Each wall is flat, endless, passes through zero and stands at right angles to its row. A trip goes straight from one point to another. List the walls that it crosses, first one first.
In the rows, zero is written as 128.

Walls:
(1): [ 84 162 151]
(2): [167 119 171]
(3): [121 179 128]
(4): [199 154 158]
(5): [125 143 148]
(6): [158 181 111]
(7): [ 96  54 110]
(8): [ 93  71 114]
Trips:
[103 143 147] to [225  77 126] => 2, 4, 3, 1, 5, 7, 6
[ 80 129 101] to [142 176 142] => 6, 5, 7, 8, 4, 2
[103  97 106] to [141 120 147] => 2, 4, 5, 8, 7

Walls:
(1): [170 174 101  88 110 144 134  80  93 142 146 177]
(2): [ 94 182 139 139 197 130 132 145 109 108  83 145]
(3): [142 118 154  72 101 171 147 159  83 122 118 197]
(4): [101 139 109 127 127 150 198 162 139 133  70 187]
(5): [154 137 158 104 120 223 102 132 135 130 188 138]
(6): [140 160  85 163  82 140 137 122 140  96  95 109]
(7): [124 109  90  79 106 158 123 142 129  77  96 113]
(8): [117 171  81 136 127 191 102  42 101  94 139 150]
(9): [184 226 172 131  91  89 122 147 156 160 114 142]
(10): [132 107  85 104 122 140 156  75 158 126 155 168]
(11): [119 150 147 119 117 154  48 159 119  83  88 189]
Trips:
[136  91 139 119 145  92 185  77 156 162  90 116] to [122 153 142 139  99 136 154 139 157  98 156 102] => 9, 6, 5, 7, 4, 10
[107 218 144  90 193 130 145 130 167 189 163 183] to [165 109 121 106  71  95 169 186 170  85 192 145] => 8, 2, 7, 6, 1
[ 70 101 109 179 159 125 117 125 107  91 135 170] to [109  70 158  90 151 125 200 110 140 162 143 103] => 11, 8, 2, 3
[ 66 157 196 204  83 128 186 111 165 141 118 153] to [137 108 241  77 196 127 105 130 133 198 145 126] => 6, 5, 3, 4
